Rows are points. Each copy is the shape, with its points in the same order, stretched, turned, moved and blurred by noise. Say if it was mirrored as well.
In the rows, 128 means zero.

Shape (6 x 2):
[[ 84 119]
 [ 76  88]
 [176 101]
 [124  93]
 [145 139]
 [127 107]]
Copy 1 (6 x 2):
[[119 169]
 [146 198]
 [180  99]
 [167 145]
 [136 105]
 [147 136]]
Copy 1 is: mirrored
Copy 2 (6 x 2):
[[163  91]
 [149  70]
 [ 79 148]
 [116 106]
 [134 148]
 [122 117]]
Copy 2 is: mirrored
Copy 3 (6 x 2):
[[ 98 124]
 [ 88  88]
 [183  96]
 [130  92]
 [155 137]
 [137 112]]
Copy 3 is: only turned

Shape (6 x 3):
[[155 134 119]
 [158 127 125]
 [146  85  89]
 [118 147 153]
 [133 156 129]
 [189 108 198]]
Copy 1 (6 x 3):
[[145 139 125]
 [153 137 133]
 [162 100  91]
 [110 124 158]
 [114 141 142]
 [193 125 190]]
Copy 1 is: only turned
Copy 2 (6 x 3):
[[156 122 115]
 [158 120 120]
 [137  69 101]
 [133 156 125]
 [142 145 109]
 [186 116 198]]
Copy 2 is: only turned
Copy 3 (6 x 3):
[[112 155 138]
 [107 148 139]
 [ 86 127  86]
 [144 117 168]
 [145 149 152]
 [ 62 128 205]]
Copy 3 is: mirrored
Copy 4 (6 x 3):
[[162 149 136]
 [156 150 142]
 [105 179 135]
 [149  92 126]
 [161 122 112]
 [172 122 218]]
Copy 4 is: mirrored

Shape (11 x 6):
[[129 202  86  94 124 132]
 [170 113 114 127 120 115]
 [104 122 154 155 106 123]
 [109 100 147 151 131 108]
 [140 112  99 103 150 155]
 [138 118 157 127 135 178]
 [102 116 116 115  57 125]
 [139 125  92 134  77  97]
 [163 150  83 140 160 146]
 [135 168 131 127 134 107]
 [119 182 198  57 135 122]]
Copy 1 (11 x 6):
[[122 200  99 169  84 171]
 [142  98 140 172 103 144]
 [117 104  99 102 113 141]
 [109  94 127 111 117 110]
 [ 98 126 155 177 112 160]
 [104 115 137 118 150 187]
 [116  88  96 122  51 183]
 [139  98  95 168  59 142]
 [122 144 120 202 145 148]
 [139 156 116 138 100 134]
 [118 191 170  63  87 170]]
Copy 1 is: mirrored
Copy 2 (11 x 6):
[[146 163 107  55 160 144]
 [161 109 110 122 113 105]
 [113 143 150 148  78 132]
 [103 122 153 156  99 110]
 [120  96  99 111 149 143]
 [132 116 119 152 114 184]
 [100 123 118  87  50 126]
 [135 128 105  91  77  85]
 [149 133  82 121 170 119]
 [153 154 144 109 139 126]
 [161 131 208  85 133 204]]
Copy 2 is: only turned

Shape (13 x 9):
[[117 126 139 162 182 131 154 114 124]
 [132 175  84 131  92 134 122 136 133]
 [ 81  91 133 136 143 139 158 110 109]
 [127 117 152 170 118  98 158  82 128]
 [140 134 103  90 141 115 126 136 177]
 [149 169  69 141  85 144  89  91 152]
 [117 158 173 148 116 121 131  95 149]
 [ 81 139 113 144 104 144  92  88 161]
 [163  93 158 125 155 154 166 169 178]
 [140 108 135 112 158 131 197 187 182]
 [ 91 126 144 219 128  79 152 106 130]
 [115 172 124 179 107 119 147  84 146]
 [104  88 128 124 165 140 109 157  71]]
Copy 1 (13 x 9):
[[112  93 128 157 191 142 142 103 118]
 [136 165 104 134 121 143 104 124 136]
 [ 86  86 136 116 148 161 149  84  98]
 [139 102 140 179 125 115 146  88 106]
 [129 109 134 104 133 116 118 138 180]
 [158 163 103 140 114 146  71  90 160]
 [122 144 175 182 138 124 136  98 139]
 [ 88 141 139 146 122 151  85  71 142]
 [133  63 151 155 151 165 157 179 167]
 [110  68 121 129 148 138 183 187 167]
 [ 92 100  98 212 142 103 132  89  92]
 [125 149 115 189 135 126 137  76 138]
 [ 93  88 150  92 175 165 101 143  71]]
Copy 1 is: only turned
Copy 2 (13 x 9):
[[106 157 106 148 175 141 151 135  98]
 [154 189  91  94  90 135 106 140 117]
 [ 79 115 116 123 131 142 157 117  85]
 [141 152 119 160 118 113 179  95 109]
 [139 157 115  78 144 108 131 143 158]
 [171 187  65  98  93 135  94  91 141]
 [143 179 156 142 130 123 149  89 123]
 [104 156 110 129 104 133  95  82 147]
 [149 120 136 119 167 177 167 176 158]
 [123 147 143 101 153 158 186 206 156]
 [108 163 117 208 108  93 166 120 104]
 [128 206 103 152 101 128 151  97 122]
 [103  97 114 116 154 146 105 162  59]]
Copy 2 is: only turned
Copy 3 (13 x 9):
[[110 152 139 147 195 157 154 115 111]
 [117 159 125 116  78 107 132 134 109]
 [ 84  95 122 117 162 184 157 117 105]
 [113 119  85 180 153 153 163 115 152]
 [133 136 136  83 143  94 128 124 139]
 [136 167 117 148  68 107  99  75 113]
 [ 93 158 105 138 148 151 134 130 167]
 [ 62 134 130 124 113 147 107  86 127]
 [135 107 196 105 172 127 195 136 174]
 [132 113 166  73 178 103 211 142 151]
 [ 51 134  98 198 161 141 176 117 118]
 [ 98 172  94 154 118 147 164  90 142]
 [113  99 146 125 169 170 112 168  71]]
Copy 3 is: mirrored

Shape (15 x 11):
[[175  71  97 125 123 101  89 104 141  83  67]
 [166  96 134 140  89 135 142 143 155  67 162]
 [ 97  77 145 134 100 141 171 106 125 125  67]
 [111 151 153 102  86 148 115  83 106  70 154]
 [120 135 146  79 143 119 153 151 123 164 141]
 [172 103  65 147  96  96 108  95 149  68  58]
 [103  68 122 173 171 137  87 115  91 154 122]
 [175 131 142 133 176 123 144 127 162 118  70]
 [174 100  90 153  85 144 105 165 121  89 140]
 [ 96 132 135 110 144  56 174 120 118  72 131]
 [115  78  67 151 137 124 179 119 147 135 110]
 [113 119 141 168  76 145 147 126 135 148 118]
 [179 122  89 157 168  70 170 141  98 136 116]
 [ 87 125 139 110 158 142 143 158  83 104 144]
 [107 145 158  99 154 131 134 188 161 137 133]]
Copy 1 (15 x 11):
[[108 125  76  72 149 155 122 155 187  96  74]
 [121 103  66 134 130 101 132 187 152  95 134]
 [ 87 141 117  80 129 111 124  89 175 111 152]
 [109 124  72 116 121 124 135 118  91  57 143]
 [160 130 119 129 116 138 151 109 103 176 146]
 [ 63 146  85  80 132 150 126 173 183  82  62]
 [151  99 157  93 190 147  86 117 116 127 119]
 [134 149 125 150 155 169 162 136 184 120 120]
 [131  82 107 103 117 104 142 198 145 103  93]
 [ 94 174  82 100 164 149 163 139  95 137 170]
 [ 76 108 130 117 149 136 107 140 142 162 119]
 [119 136 145 115 113  79 113 129 146 101 141]
 [135 147 136 135 189 130 175 154 119 169  83]
 [133  98 124 105 151 155 174 125  76 131 170]
 [158 130 127 128 104 159 158 142 126 152 180]]
Copy 1 is: only turned
Copy 2 (15 x 11):
[[122  98 143 118 129  88 117 191  60 116 138]
 [100  86  95 162 142 147  66 135 128 137 130]
 [130  62 106  97 127 142 158 123 103  90  47]
 [ 63  88 149 151 182 142 115 100 146  92 132]
 [171 126 105  82 169 145 139 118 147 125 135]
 [ 77  91 149  94 104  93 110 180  77 129 127]
 [140 146  87 171 111  77 162 113  57 136 117]
 [158  93 127 118  93  99 136 169 143 150 160]
 [117 144 109 142  96 118  63 136  80 126 139]
 [ 78  99 138 115 211 134 112 137 189 168 103]
 [ 93 110  88 112 116 135 161 160  89 134  96]
 [118  83  67 107  76 125 120  78 111 106  90]
 [129 163  99  99 120  81 120 179 154 150 140]
 [131 152 137 151 175 143 125 113 146 154  99]
 [161 123 121 109 132 155 111  93 136 185 143]]
Copy 2 is: mirrored
